Each row is a point. Any point is a mix of the corners, with weights that add up to 1. It lies inside the corners' shape when no weight is negative. Is each point inside? If not, which corners have a negative weight?
In the rows, 128 means zero.

Corners:
(1): | 131 | 160 | 109 |
(2): | 174 |  83 | 132 |
(3): |  90 | 224 | 168 |
(4): |  55 | 128 | 180 |
Points:
| 118 |  92 | 150 | -> outside (3)
| 103 | 152 | 182 | -> outside (1)
| 132 | 105 | 148 | -> inside
|  61 | 186 | 163 | -> outside (2)
|  92 | 169 | 141 | -> outside (2)
| 166 |  71 | 120 | -> outside (3)
| 142 | 157 | 114 | -> outside (4)
| 131 | 195 | 141 | -> outside (4)
| 144 | 123 | 129 | -> inside

Corners:
(1): | 113 |  64 | 159 | 129 | 145 | 150 | 118 | 110 |
(2): |  91 | 169 | 185 |  82 | 162 | 130 | 143 |  67 |
(3): | 163 | 187 | 171 |  76 | 174 | 198 | 158 | 167 |
(4): | 191 | 140 |  98 | 159 | 115 |  84 | 104 | 187 |
(5): | 139 | 126 | 150 |  63 | 115 | 124 | 151 |   7 |
(6): | 124 | 170 | 161 |  14 | 165 | 129 | 110 |  73 |
(7): | 153 | 103 | 147 | 115 |  43 | 128 | 102 | 134 |
(8): | 179 |  59 | 190 | 116 |  72 |  85 | 133 | 144 |
(9): | 143 |  57 | 132 | 118 |  52 |  85 | 173 | 206 |
Points:
| 149 | 114 | 137 | 129 |  80 | 131 | 135 | 150 | -> outside (6, 8)
| 142 |  85 | 142 | 105 |  82 | 105 | 155 | 153 | -> inside
| 153 | 119 | 137 |  92 | 155 | 114 | 116 | 182 | -> outside (2, 5, 7)
| 153 | 135 | 127 | 114 | 122 | 121 | 127 | 144 | -> outside (8)
| 137 |  86 | 161 | 114 |  83 | 130 | 135 | 128 | -> outside (4, 6)
| 151 | 115 | 163 |  83 | 113 | 118 | 137 | 102 | -> inside
| 172 | 104 | 147 | 135 | 112 |  99 | 142 | 168 | -> outside (6, 7)
| 152 | 138 | 137 |  97 |  96 | 122 | 128 | 120 | -> outside (1, 8)
| 141 | 116 | 161 |  84 | 114 | 117 | 130 | 113 | -> inside

Corners:
(1): |  85 | 150 |  85 | 127 | 175 |  91 | 121 | 140 | 139 | 119 |  60 |
(2): | 105 |  81 | 120 | 212 | 170 |  95 |  63 | 211 | 122 | 139 | 118 |
(3): | 124 | 151 |  39 | 147 | 164 |  83 |  51 | 196 | 130 |  78 | 117 |
(4): | 151 | 141 | 153 | 125 |  76 |  92 | 171 | 135 | 117 | 188 |  65 |
(5): | 184 | 141 | 174 | 118 | 135 |  89 | 141 | 105 |  66 | 149 |  78 |
(6): | 116 | 113 | 181 |  73 |  93 | 105 | 117 | 100 | 124 | 167 | 105 |
(7): | 115 |  68 |  70 | 157 | 139 | 125 |  92 | 112 |  95 | 114 | 118 |
(8): | 137 | 129 |  81 | 168 | 105 |  32 | 162 |  71 | 157 | 147 | 189 |
(9): | 144 |  24 |  62 | 170 | 146 |  73 | 112 | 159 | 191 |  29 | 119 |
(10): | 147 |  47 |  39 | 175 | 188 |  94 | 142 | 178 | 137 |  72 | 178 |
(11): |  95 | 190 | 152 | 106 |  80 |  50 | 165 | 107 |  44 | 175 |  92 |
(12): | 170 | 102 | 217 | 149 | 109 | 192 | 163 |  84 |  70 |  90 | 108 |
Points:
| 148 |  80 | 102 | 144 | 139 | 118 | 131 | 119 | 131 |  91 | 128 | -> outside (2, 11)
| 151 |  73 | 105 | 167 | 120 |  95 | 139 | 106 | 127 | 125 | 154 | -> outside (1, 3, 11)
| 136 |  74 |  84 | 162 | 148 | 107 | 114 | 144 | 142 |  98 | 139 | -> outside (5, 11)
| 124 | 105 | 122 | 150 | 134 | 111 |  97 | 113 | 102 | 110 | 111 | -> outside (4, 10)
| 125 | 117 | 135 | 125 | 131 | 106 | 126 | 122 | 118 | 126 |  98 | -> inside
| 135 | 126 | 135 | 140 | 118 |  96 | 139 | 110 | 104 | 140 | 120 | -> outside (9)

Corners:
(1): | 115 | 105 | 173 | 123 | 138 | 121 | 134 | 103 |  99 | 129 | 117 | 132 | 126 | 116 | 137 | 119 | 125 | 136 |
(2): | 129 | 118 | 103 | 133 | 127 | 138 | 160 | 127 | 124 | 129 | 119 | 131 | 107 | 123 | 100 | 125 | 121 | 129 |
(3): | 138 | 151 | 107 | 175 | 129 | 150 | 147 | 137 | 191 | 149 | 114 | 144 | 111 | 137 | 160 | 150 | 118 | 117 |
(4): | 126 | 120 | 161 | 121 | 141 | 102 | 124 | 114 | 110 | 125 | 117 |  99 | 165 | 107 |  71 | 143 | 131 | 132 |
(5): | 138 |  60 | 110 |  90 | 111 |  88 | 180 |  91 | 124 | 133 | 140 |  82 | 126 | 141 | 136 | 149 | 108 | 111 |
(6): | 106 | 114 |  98 |  98 | 104 | 139 | 170 | 139 | 123 | 121 | 112 | 133 | 121 | 132 | 132 | 133 | 155 | 119 |
(7): | 122 | 141 | 100 | 103 | 121 |  97 | 159 | 119 | 133 | 131 | 127 |  41 | 185 | 141 | 146 | 100 | 147 | 163 |
(8): | 127 | 154 | 102 | 128 | 132 | 116 | 141 | 143 | 163 | 114 | 108 | 127 | 107 | 128 | 127 | 140 | 141 | 153 |
(9): | 126 | 158 | 185 | 163 | 138 | 111 |  67 | 143 | 113 | 134 | 108 | 139 | 130 | 183 |  95 | 124 | 123 | 127 |
(10): |  79 | 150 | 129 | 140 | 110 | 146 | 149 | 133 | 158 | 132 | 119 | 130 | 104 | 149 | 149 |  93 | 115 | 121 |
(11): | 146 | 148 | 114 | 136 | 112 | 110 | 152 | 128 | 124 | 140 | 119 | 131 | 112 | 119 | 135 | 145 | 141 | 120 |
(12): | 109 |  97 | 133 | 112 | 117 | 109 | 135 | 130 | 117 |  37 | 106 | 122 | 141 | 115 | 133 | 133 | 121 | 107 |
(13): | 123 | 135 | 138 | 114 | 115 | 123 | 133 | 128 | 136 | 134 |  97 | 143 | 137 | 117 | 128 | 152 |  77 | 107 |
(14): | 130 | 142 | 163 | 134 | 142 | 131 | 118 | 128 | 113 | 129 | 162 | 116 | 123 | 144 | 149 | 123 | 148 | 117 |
(15): | 125 | 130 | 162 | 120 | 108 | 130 | 117 | 133 | 133 | 131 | 116 | 104 | 124 | 130 | 123 | 136 | 113 | 125 |
(16): | 134 | 118 | 135 | 136 | 128 | 116 |  80 | 138 | 132 | 136 | 123 | 149 | 115 | 119 | 102 | 121 | 146 | 117 |
(17): | 110 | 164 | 105 | 143 | 130 | 131 |  87 | 118 | 139 | 105 | 116 | 100 | 112 |  97 | 138 | 145 | 142 | 116 |
(18): | 124 | 147 | 126 |  95 | 126 | 127 | 136 |  87 | 128 | 104 | 111 | 138 | 109 | 166 |  89 |   7 | 164 | 104 |
(19): | 122 | 138 | 149 | 135 | 109 | 138 | 142 | 110 | 116 | 146 | 146 | 125 | 140 | 106 | 139 | 152 | 144 | 162 |
Points:
| 122 | 133 | 130 | 121 | 119 | 125 | 137 | 127 | 134 | 129 | 110 | 131 | 128 | 126 | 128 | 135 | 113 | 118 | -> inside
| 125 | 148 | 136 | 138 | 125 | 122 | 116 | 129 | 137 | 125 | 122 | 119 | 123 | 146 | 129 | 119 | 128 | 124 | -> outside (1, 4, 6)
| 119 | 134 | 129 | 121 | 122 | 121 | 128 | 120 | 124 | 119 | 118 | 118 | 124 | 126 | 120 | 119 | 136 | 123 | -> outside (3)
| 125 | 141 | 112 | 135 | 120 | 129 | 148 | 129 | 145 | 120 | 121 | 120 | 116 | 138 | 140 | 127 | 137 | 126 | -> outside (1, 4, 13, 16)
| 120 | 131 | 130 | 122 | 122 | 116 | 134 | 123 | 127 | 124 | 115 | 115 | 130 | 131 | 118 | 123 | 128 | 131 | -> outside (3, 14)
| 118 | 132 | 132 | 128 | 125 | 126 | 131 | 123 | 134 | 125 | 119 | 119 | 128 | 130 | 127 | 124 | 126 | 125 | -> outside (11)
| 124 | 127 | 130 | 124 | 121 | 121 | 138 | 120 | 127 | 128 | 123 | 113 | 129 | 126 | 125 | 131 | 130 | 129 | -> inside
